Rows are points. Any point is a mix of the corners, with weights that add up to 1. It lies inside the corners' shape when no weight is negative. Is each point inside? If not, which corners have a negative weight?

Corners:
(1): [ 7.1 -3.9  1.5]
(2): [-2.9 -2.6 -5.3]
(3): [-3.8  0.1  1.0]
(4): [ 3.4 -8.8  7.1]
Points:
[ 0.4 -2.3  0.3] => inside
[ 4.4 -7.5  2.9] => outside (3)
[-3.0 -0.6  0.8] => inside
[ 1.0 -3.2 -2.1] => inside
[ 3.8 -6.2  2.0] => outside (3)
[ 1.1 -4.2  1.5] => inside

Corners:
(1): [-1.1 -0.6 -2.5 -3.8 -1.0 -6.3 -2.6 -0.3 -5.4  6.7  5.1]
(2): [-4.7  0.8  3.9  2.0 -3.2  9.9  9.2  4.9 -0.7 -5.2 -5.5]
(3): [  4.1 -11.6  -1.3  -3.6  -3.1  -3.6  -6.2  -5.3  -2.2  -5.2  -2.3]
(4): [ 2.4 -7.9 10.9  3.5 -3.8 -0.7  5.0 -4.4  2.8 -3.7  1.9]
(5): [ 4.2 -0.7  8.8  1.2  5.9  1.5  2.8  2.3  3.2  1.4  0.0]
(6): [-5.2 -6.3 -5.8  7.2 -5.6 -3.2 -9.3 -1.0  0.6 -5.2 -2.0]
(7): [ 7.3 -5.9  1.4 -0.4 -8.5  6.8  0.5  0.0  1.4  0.0  6.0]
(8): [ 1.9  3.2 10.1  0.9  0.7  6.7 -0.5 -0.6  5.4  2.4 -0.8]
(9): [ 3.5  5.8  1.4 -3.1 -1.6 -4.3  3.6  2.1 -5.0  0.4  0.5]
(10): [-2.1 -1.1  2.5 -1.1 -0.4 -1.5  4.9 -4.6  3.6 -1.9  5.1]
(11): [-4.9  8.3 -0.8  6.8  4.6  6.6  2.4  0.1 -8.3  6.1  5.0]
(12): [ 2.2  3.3  3.1  6.0  0.0 -0.1  6.1 -2.2 -2.0  6.5 -3.0]
Points:
[-1.3 -3.3  2.7  3.2 -3.9  0.0  0.7 -0.1  2.7 -3.2 -0.8] => outside (3, 11)
[-0.6 -3.2  0.7  1.6 -2.0  0.8 -1.3 -0.6 -0.9 -2.2  0.1] => outside (12)
[-0.7  1.3  0.8  2.3 -0.4  2.3  0.6 -0.1 -1.7  1.4  1.1] => outside (4)
[-1.0 -1.8  2.1  2.8 -1.0  2.4  0.8 -0.7 -0.5  0.2  0.5] => outside (9)
[ 6.3 -0.6  8.0 -0.2  0.4  1.8  2.7 -2.8  1.9  0.8  1.2] => outside (1, 2, 6)
[ 1.4  1.7  5.8  1.4  0.3  2.9  1.4 -0.3  1.1  1.7  0.2] => inside
